Each row is a point. Each copy is the shape, with its points in the same order, turned, moved and blurred by noise. Some copies are also mirrored. Which?

Shape (9 x 3)
[[ 28  31  22]
 [-25   8  34]
 [ 28  58  -3]
 [-12 -49   8]
 [ 19  59 -27]
 [-13 -39   0]
 [-15 -30  27]
 [ 27 -56  13]
 [  2 -56  -4]]
Copy 1 (9 x 3)
[[ 37  44  19]
 [ -8  19  39]
 [ 29  71  -8]
 [  4 -39  11]
 [ 15  73 -29]
 [ -2 -30   3]
 [  3 -18  29]
 [ 43 -41   4]
 [ 16 -45  -5]]
Copy 1 is: only turned
Copy 2 (9 x 3)
[[ 36  14  28]
 [ 17  26 -31]
 [ 21  23  50]
 [  7 -40 -46]
 [ -4  18  54]
 [  2 -35 -30]
 [ 10 -17 -36]
 [ 32 -57 -19]
 [  7 -53 -30]]
Copy 2 is: mirrored

Shape (6 x 3)
[[ 43  24 -14]
 [-13 -29 -35]
 [ 17 -51  24]
 [-14 -23   8]
 [-45  45 -26]
 [-34  40  20]]
Copy 1 (6 x 3)
[[ 55  10  16]
 [-13 -14 -16]
 [  3  46 -44]
 [-16  28  -9]
 [-17 -10  62]
 [-16  36  57]]
Copy 1 is: mirrored
Copy 2 (6 x 3)
[[-13  47   0]
 [-17 -11 -52]
 [-48 -32  -1]
 [ -9 -27 -14]
 [ 63  14 -35]
 [ 53 -13   8]]
Copy 2 is: mirrored
Copy 3 (6 x 3)
[[ 54   9 -11]
 [ -9 -45 -21]
 [ 30 -60  41]
 [ -2 -32  23]
 [-33  33 -18]
 [-22  35  26]]
Copy 3 is: only turned

Shape (8 x 4)
[[ -19   -8   38   11]
 [ -20   16   25   22]
 [  10   39   41  -52]
 [ -13   -3 -110    7]
 [ -15  -11   35   10]
 [  55   -2   27   12]
 [ -13   -7    7    5]
 [ -25  -22   -4   -6]]
Copy 1 (8 x 4)
[[  -3  -12   20   32]
 [  -7    7   -3   43]
 [   8   45   25  -27]
 [  13  -43 -119   -9]
 [  -1  -15   19   30]
 [  69    5   14   21]
 [   6  -16   -9   19]
 [  -6  -35  -10    6]]
Copy 1 is: only turned
Copy 2 (8 x 4)
[[-16  -9  38  38]
 [-18  16  27  39]
 [ 11  24  66 -31]
 [ -8   5 -98 -10]
 [-14 -13  41  33]
 [ 56   1  32  32]
 [-11  -8  10  23]
 [-25 -23   5  11]]
Copy 2 is: only turned
Copy 3 (8 x 4)
[[-49  -4 -14 -15]
 [-47  14 -34 -10]
 [ -3  24  26 -61]
 [ 35  20  -4 103]
 [-49 -18 -14 -17]
 [ 15 -20 -44 -46]
 [-21 -11 -13  12]
 [-32 -17   3  17]]
Copy 3 is: mirrored

Shape (9 x 4)
[[ -2 -19  48 -13]
 [-18 -29 -10 -49]
 [  3  15  30  -2]
 [ 25  23 -30  -3]
 [  0   0 -55 -10]
 [ 19 -16 -37  28]
 [ 11  22  55  32]
 [-40  -3  62 -27]
 [ 38 -16 -59 -30]]
Copy 1 (9 x 4)
[[-18  -8  -1 -45]
 [-26 -24 -63  -2]
 [ 19  12  -4 -35]
 [ 45 -12 -27  17]
 [ 20  -8 -49  40]
 [ 11 -11  -2  49]
 [ 20  20  36 -43]
 [-26  19 -25 -71]
 [ 30 -52 -45  44]]
Copy 1 is: only turned
Copy 2 (9 x 4)
[[ 18 -30  -3 -36]
 [ -9 -36 -61   2]
 [ 14   3   1 -20]
 [ 17  24 -16  33]
 [ -7   1 -39  51]
 [ 17 -16  -1  60]
 [ 28   4  47 -24]
 [-13 -25  -6 -66]
 [ 29   0 -65  60]]
Copy 2 is: only turned
Copy 3 (9 x 4)
[[-18  21  28  48]
 [-26 -39  48  21]
 [-14  29  13  17]
 [  7 -22 -21 -10]
 [-18 -46  -7 -10]
 [ -4 -39 -46  31]
 [  1  65 -12  40]
 [-40  45  53  32]
 [ 22 -68   5   5]]
Copy 3 is: only turned
